Each row is a point. Each copy is the shape, with its points in the same order, stretched, turned, moved and blurred by noise. Say if it was mirrored as well.
(in the rows, 128 means zero)

Shape (7 x 3):
[[128  96 164]
 [107 147 158]
 [ 93 100  82]
 [153 130 114]
 [142 112 144]
 [114 122 132]
 [120  79 142]]
Copy 1 (7 x 3):
[[152 100  93]
 [194 117 124]
 [112 195  89]
 [120 141 135]
 [138 115 112]
 [153 139 110]
 [126 124  79]]
Copy 1 is: mirrored
Copy 2:
[[126 136 180]
 [ 84  93 145]
 [202  69 138]
 [128 132 106]
 [128 140 148]
 [130 101 145]
 [167 125 181]]
Copy 2 is: only turned

Shape:
[[132 161  83]
 [137 117 148]
 [131 130 116]
 [176 126 104]
 [182  91 103]
 [118 158 147]]
Copy 1, 6 rows:
[[176 138 137]
 [113 106 150]
 [144 112 146]
 [161  96 165]
 [149  68 155]
 [126 143 154]]
Copy 1 is: only turned
Copy 2, 6 rows:
[[113 196 128]
 [143 124 139]
 [139 152 129]
 [148 170 171]
 [183 164 171]
 [101 134 120]]
Copy 2 is: only turned
Copy 3 (6 x 3):
[[154 111 101]
 [ 85 125 151]
 [122 114 133]
 [115  69 130]
 [119  59 163]
 [ 93 141 120]]
Copy 3 is: mirrored

Shape (8 x 4):
[[151 180 153 128]
 [111  97 112 139]
 [133 148 178  82]
 [153 124 118 107]
 [146 161 162 131]
 [ 87 106 108 141]
 [107  67 128 157]
 [129  69  89 133]]
Copy 1, 8 rows:
[[170 129 115  79]
 [105 125 122 156]
 [202 113 144 108]
 [139 105 138 119]
 [167 139 122  92]
 [113 141  96 154]
 [ 83 150 137 176]
 [ 74 118 145 171]]
Copy 1 is: mirrored
Copy 2, 8 rows:
[[129 171 120 175]
 [127 120 101 102]
 [107 138 145 174]
 [149 135 141 126]
 [117 164 119 158]
 [127 113  88 118]
 [103 119  96  80]
 [149 108 120  76]]
Copy 2 is: mirrored
Copy 3, 8 rows:
[[142  93 148 107]
 [142 165 104 146]
 [125  66 156 160]
 [148 104 102 137]
 [147 101 154 125]
 [119 177 111 143]
 [157 190 115 163]
 [157 169  71 153]]
Copy 3 is: only turned

Shape (11 x 6):
[[147 163 130 147 142 129]
 [107 168  95 192 136 137]
 [158 108 106 110 155 134]
 [ 83 127 137 144 165 144]
 [126  95  87  90 151 130]
 [ 82  72 153 127 161 122]
 [146  95 136 129 134 172]
 [144 157 143 149 120 126]
 [124 160 147 159 103 127]
 [161 109 101  79 128 167]
 [148 114 168 154 109 127]]
Copy 1 (11 x 6):
[[139 192 142 130  92 129]
 [ 89 161 146 130  57 169]
 [141 139 149 172 138 109]
 [120 133 173 116 135 186]
 [107 104 148 169 168 125]
 [130  77 189 105 173 162]
 [171 120 129 158 122 136]
 [144 183 129 114  87 126]
 [133 172 119  94  80 141]
 [151 137 103 185 149 112]
 [170 138 133 104  96 113]]
Copy 1 is: only turned
Copy 2:
[[143 126 124 189 119 126]
 [ 95  76 108 202 133 129]
 [174 128 109 118 128 106]
 [116 122  96 134 162 151]
 [163 125 107  77 165  94]
 [143 126 119  74 159 176]
 [140 149  93 110  99 105]
 [137 135 143 178 112 134]
 [113 131 151 174 116 142]
 [157 165  96  92 129  58]
 [144 144 151 139  88 152]]
Copy 2 is: only turned

Shape:
[[147 152 157 149 118 151  86 170]
 [149 173  97 102 116 147 143  92]
 [ 86 128 171  92 130 150 142  78]
 [143  89  98 203  84 142 153 145]
 [ 88 126 146 172 106 150 130 102]
 [138  99 164 105  88 149 156 155]
 [104 138 123 132 137 134 124 120]
 [ 86 120 117 159 121 128 164 188]
 [101 110 128 121  43 152 130 126]
 [118 106 119 162 168 108 136 130]
 [127 106 174 186  96 147 189 104]
 [145 149 138 125 140  93 145 150]
 [113 131 159 152 110 136 113 137]]
Copy 1:
[[170  75 107 109 112 139 126 121]
 [138 119 148 140  97  45  96 127]
 [ 94 120 122  93 133  77 101  69]
 [150 125 171 156 149 158 184 106]
 [137 122 110 138 152 105 153  64]
 [101 121 164  96  98 141 129  94]
 [140 131 113 126 141  93 120 114]
 [141 175  89 139 114 151 124 124]
 [118 132 127 108  80 100 172  84]
 [133 130 126 141 178 137 124 138]
 [ 91 108 157 156 157 153 144  46]
 [113 110 113 137 123 116 104 152]
 [136 107 102 120 130 120 136 101]]
Copy 1 is: only turned
Copy 2, 13 rows:
[[169 109 102 125 144  97  74 154]
 [121 156 175  86 128 123  69 123]
 [ 53 103 133 101 125 110 108 124]
 [184  97 163 195 169 152 110  88]
 [117  92 143 169 155  97 114  96]
 [102  76 151 133 143 148  82 165]
 [119 136 138 126 133 112 119 118]
 [158 134 147 169 167 121 146 178]
 [ 99  96 163 186 108 121  66 138]
 [164 127 129 126 149 139 151 108]
 [122  48 183 150 188 119 116  91]
 [166 127 149  85 135 120 119 160]
 [135  92 121 146 141  91 108 129]]
Copy 2 is: only turned

Shape (12 x 8):
[[130 183 166 138 150 157 123  89]
 [ 81 137 121  79 152 154 152 124]
 [143 153 110  81 154 154 163 117]
 [134 122 112 117 147 108 113 153]
 [ 99 221 105 107  99 161  95 117]
 [109 145 140  91 131 108 159 145]
 [144 119 155 126 164 137 112 122]
 [132 151 165 129 128 105 143  99]
 [114 167 141  98 112 135 130 123]
 [118 103 143 171 123 203 131 130]
 [159 119 153 131  85 138 135  75]
 [165 109 128  91 113 141 102 176]]
Copy 1, 12 rows:
[[ 64  97 137 174 164 116 152 182]
 [ 71 161  96  92 173 107 142 144]
 [107 140 114 108 156 107 185 178]
 [144 128 129 112 128 131 101 144]
 [ 17 122  76 148  94  75 103 189]
 [ 84 161 151 101 128 135 139 140]
 [133  90 132 139 168 149 138 156]
 [ 79 106 178 145 138 124 143 139]
 [ 54 121 123 128 118 124 137 156]
 [116 114  59 200 162 157 161 116]
 [ 90  45 134 159 130 126 174 113]
 [138  92  89 114  94 187 134 150]]
Copy 1 is: mirrored
Copy 2, 12 rows:
[[117 146 169 166 146 161 124 131]
 [127  73 152 158 183  99 127 136]
 [104 118 144 169 171  93 101 130]
 [116 119 122 156 120 112 134  99]
 [ 71  85 160 158 130 141 133 166]
 [135 114 138 152 141 101 137 147]
 [138 145 131 153 148 147 118  97]
 [141 162 157 130 136 146 127 130]
 [110 117 142 145 144 129 134 153]
 [160  80 129 158 141 165  82 129]
 [131 167 129  93 135 163 100 133]
 [117 126  72 149 132 126 128 120]]
Copy 2 is: mirrored

Shape (14 x 9):
[[100 147 111 160 115 161 114 120 120]
 [172 107 126  91  96 158 136 137 150]
 [160 145 187 100 145 138 152 129 146]
 [104 146  78 150 139 129  90  99 124]
 [155 149 130 196 148  88 159 116 103]
 [115 116 144 108 142 137 156 130 121]
 [157 155 102  71  81 164 136  95  97]
 [109 174 118 174 145 139 151 133 106]
 [117 203 120 127 146 143 123 147 133]
 [108 141 117 129 140 153 104 184 124]
 [144  99 111 116 117 176 147 131 107]
 [119 115 173 132 116 121 161 198 114]
 [139  96 159 140 106 121 139 136 134]
 [134 127 135 109 102 113 158 141 183]]
Copy 1 (14 x 9):
[[167 103 124 137 109  86 128  97 123]
 [165 193 125 137 115 152 125 128 121]
 [124 131 189 113  64 181 127 188 139]
 [145  96 142 145 158  94 135  84  81]
 [137  67 187 112 111 176  82  85 143]
 [129 136 134 135 119 137  93 181 148]
 [171 166 118 174 138 166 185 137 104]
 [126  78 165 152  94 124 108 104 147]
 [ 93 109 186 158  94 124 163 104 132]
 [ 97 141 117 144 114  96 117 108 132]
 [169 167  94 154 110 132  92 146 117]
 [101 144 104  99  97 143  74 146 201]
 [165 139 124  83 109 147  92 136 145]
 [132 168 169 114 136 134 122 124 161]]
Copy 1 is: mirrored
Copy 2:
[[122 132 150 109 118 134 151 156 143]
 [102 147 156 181 110 112  99  95  50]
 [164 110 174 176 151 151  62  82  98]
 [ 98 105 133 118 108 122 157 182 195]
 [123 112  92 118 182 138 146 105 161]
 [149  98 160 128 122 117 109 105 120]
 [ 87 164 184 148 148  82  79 145  85]
 [144 128 140 103 155 133 155 127 174]
 [170 144 160 135 137 142 122 118 176]
 [143 142 135 112  97 137 136  96 144]
 [ 92 134 158 121 111 103 141 101  87]
 [169 139 115 126 126 126 104  54  77]
 [128 121 114 145 122 135 107  96  70]
 [168 122 146 185 124 118 105 100  90]]
Copy 2 is: only turned
Copy 3, 14 rows:
[[ 96 151 162 113 125 152 143 115 160]
 [153 108 109 116  78 133 118 101  83]
 [164 111 110 105 139 127  53  80 143]
 [100 153 131 110 173 129 186 121 142]
 [ 91  96 137 131 178 196 115  90 157]
 [142 130  86 123 136 134  84 117 127]
 [ 84 150  76  83  74  86 105  65  96]
 [ 87 151 165 108 177 160 109 104 166]
 [112 169 182  99 188  80 105  95 158]
 [130 138 175 131 141  89 122 151 142]
 [116 120  90  97  86 163 109 122  99]
 [142 100 151 180 100 123  63 140 144]
 [147  87 119 159  90 167 112 117 134]
 [175 126 140 162 136 134 128  99 101]]
Copy 3 is: mirrored
Copy 4 (14 x 9):
[[137 156 125 179 115 126 106 108 137]
 [108 129 118 152 176 137 150 161 100]
 [124  84 137 111 136 166 125 127  85]
 [113 168 155 156 107 131  97 111 189]
 [175 133 172 107 118  81 115  81 110]
 [148 126 104 115 133 150 144 117 118]
 [126  93 127 179 172 108 143 153 167]
 [145 130 123 143  95  95 122  77 124]
 [ 96 106 115 149  84 114 119 115 135]
 [119 166  91 159  82 133 150 135 118]
 [144 152 115 166 153 131 174 116 116]
 [185 137  65 120 112 118 159 146  61]
 [165 145 128 127 156 144 123 143  88]
 [101 121  92 109 163 128 108 162  96]]
Copy 4 is: only turned

Shape:
[[115  95 122 140 158 163  92 112 125  85 113]
 [ 99 114  91 115 166 141 157 145 125 163 151]
 [171 108 179 120 122 129  93  79 100 144 165]
 [131 113 103 125 144 138 156 113 130 116 105]
 [121 117 127 134 115 184 109 131 130 107  93]
 [110  97  98 118 156 114 141 166 142 159 126]
 [107 133 111 131 143 138 130 138 154 127 134]
 [117 148 116 104 170 104 130 141 133 144 120]
 [121 114 112  96 118 167  90 109 134  93 100]
 [ 95  95 106  87 137 108 139 121 147 131 133]
 [229 119 172 127 152 117 118 127 146 153 161]
 [110 117 102 139 115 163  91  92 146  94 120]
 [186 111 128 107 152 137 102  97 141 164 134]
 [115 106  85 138 114 133  90 111 118 103  89]
 [134 116  82  97 145 115 133 147 118 125 150]]
Copy 1:
[[115 114  87 114 118 122 140 108 167 176 173]
 [128 122 154 163  91 111 175 114 139 125 169]
 [ 74 149 138 151 167 180  82 115 150 142 136]
 [123 121  98 133  94 101 157 125 150 130 118]
 [135  99 116 104  87 131 140  94 141 172 143]
 [113 140 141 125  97 104 172 125 126  90 167]
 [137 133 131 136  97 116 146 140 133 142 156]
 [125 106 150 135 124  85 137 140 122  97 138]
 [111  77  98 109  88 140 146 126 145 169 141]
 [ 97 114 129 134  91 133 161 165 158 110 154]
 [ 61 193  94 156 169 142  64 103  97  78 127]
 [127 125 100 123  88 139 155 144 157 205 153]
 [ 61 147 116 151 121 123 125 116 116 127 140]
 [128 116 101  90 101 110 185 132 147 174 137]
 [116 120 109 145 124 122 170 133 127 106 143]]
Copy 1 is: mirrored
Copy 2, 15 rows:
[[134 111  80 183 148  81 126 123 133 123 167]
 [108 155 166  77 120  96 104 134 105  97 143]
 [201 114 169 185 178 154 118 121 125 163 112]
 [ 87 101 135 135 121  99 125 111 112 132 131]
 [143  89  83 147 143 121 149 114 145  94 127]
 [ 96 146 147  96 126  94 143 171  97 123 126]
 [ 99 127 124 111 117 119 125 139 147 118 153]
 [ 84 153 128 138 101 141 101 145  87 131 130]
 [117  90  77 155 169 146 126 105 130 105 145]
 [ 75 130 155 105 159 140 139 129 101 135 157]
 [154 148 199 191 152 111 115 167 153 166  75]
 [125  63  81 138 156 127 126 125 168 122 178]
 [139 107 168 168 173 129 104 160 123 132 107]
 [118  55  56 129 137 104 135 148 108 141 146]
 [ 91 152 127  90 129  96  91 131  98 133 127]]
Copy 2 is: mirrored
Copy 3 (15 x 11):
[[ 87 197 128 149 132 148 158 122 112 132 135]
 [143 125 122 106 139 164 150 134 109 194 122]
 [128 172 113 143  66  69 113 140 139 115  86]
 [112 151  90  98 137 140 161 109 113 127 141]
 [ 94 186 154 136 117 152 136 102 120 104 161]
 [123 108 128 126 140 134 147 101 124 197 133]
 [122 127 138 137 161 147 155 126 125 147 135]
 [111 101 120 130 158 156 142 105  99 145  81]
 [107 183 150 148 120 141 150 109  94  85 148]
 [158 134 127 134 150 137 155  83 114 146 131]
 [116 101 125  90  72   7 123 170 145 145  95]
 [113 176 132 167 143 149 153 140 114 103 165]
 [114 125 133 113 106  63 107 154  93 145 115]
 [ 87 159  98 161 122 165 145 113 103 113 169]
 [135 122 101 113 119 122 173 133 102 152 122]]
Copy 3 is: mirrored

Shape:
[[ 83 135 133 130 112 134 118 125 156 159 120 142]
 [174 129 148 132 208 136 130 132 132 155 107 148]
 [152 110 100 157 147 112 114 132 161 155 132 143]
 [ 99  76 156 146 115 116 107 120 130 162 138 143]
 [118 126 159 118 236 172 146 115 134 155 183 131]
 [ 83 123  91 165 128 121 147 136 130 146  99 144]
 [117 133 131 153 131 123 106 115 124 163  91 111]
 [118 118 139  72 108 115 180 123 106 160 144 101]
 [216 129 107 117 200 136 146 120 147 166 144 132]
 [113  75 157 161 142 122 132 152 160  94 163 139]
 [157 139 111 139 121 135 116 136 120 122 170 143]
 [ 93  64  69 133 116 171 106 173 154 127 100 143]
 [153 132 166 163 124 130 132 201 152 106 108 122]
 [ 84 118 140 139 114 112 137 119 168  59 111 113]
 [ 89 145 161 131 115 124 122 205 164 166  93 132]
 [ 97 123 109 139 180 136 137 127 151 167  96  70]
 [101 131 134 130 174 103 109 162 140  68 162 141]
 [ 90 146 164 145 128 136 135 116 135 166 128 132]]
Copy 1:
[[152 122 113 122 131 118  96 142 121  97 148 131]
 [ 96  90 146 183 138 156 116 149 107 128  96 134]
 [130 133 130 158 156 144 156 171 138 124 126 148]
 [162 119 103 106 166 113 105 145 110 143 157 165]
 [ 94 113 201 121 128 179  94 138 113  93  74 169]
 [108 168  81 124 168 139 129 153 131  86 162 121]
 [114 132 114 145 106 129 116 147  96 118 185 123]
 [133 194  91 125 131  86  78  74 132 138 130 121]
 [ 89 139 164 207 125 153 151 132 143 127  72 155]
 [170  94 119  80 177 172 160 164 118 150  96 146]
 [131 115 158 128 120 128 184 127 130  86 108 137]
 [153 162  55 134 194 127 163 188 108  74  97 166]
 [133  64 107  97 108 146 168 192 112 159  94  95]
 [179 118  94 122 138 181 131 112 116 121 139  93]
 [147  89 101  96 120 103  87 208 113 139 121  87]
 [ 90 190 116 146 109 170  99 174 105 122 157 125]
 [171  93 170 108 160 178 157 156 101 110  97  91]
 [124 107 130 102 110 128  86 131 123 111 159 127]]
Copy 1 is: only turned
Copy 2 (18 x 12):
[[150 109 111 118 144 104 127 129 123 132 105 173]
 [118 117 214 106 115 141 148  96 155 135 122 138]
 [110 119 148 129 158 150 104  91 109 141 140 146]
 [151 121 130 140 170  98 148 128 136 134 141 188]
 [127 126 192 143 154 116 156 100 189 103  74 117]
 [138  72 154 127 146 130  78 139  91 127 113 143]
 [120  92 163  94 129 120 123 136 146 157 119 167]
 [151 117  83 147 104 116 148 143 202  89 142 149]
 [ 99 124 176 127 126 182 132  69 166 125 135 111]
 [157 172 144 148 178 131 101 127 116 115 151 132]
 [115 130 119 174 159 150 133 123 117 160 115 109]
 [177  82 123 139 179 117  85 101  96 162 145 104]
 [158 178 167 133 102 150  91 119 121 176 148 152]
 [162 149 107  86 155 133  77 174 109  95 150 112]
 [164 141 134 123  87  89 106 107 129 162 117 207]
 [120  88 172  77 123 122  72 116 177 121 117 138]
 [102 154 135 156 156 100 107 139  95 118 118  92]
 [149 119 145 119 132 112 138 140 146 128  94 188]]
Copy 2 is: only turned
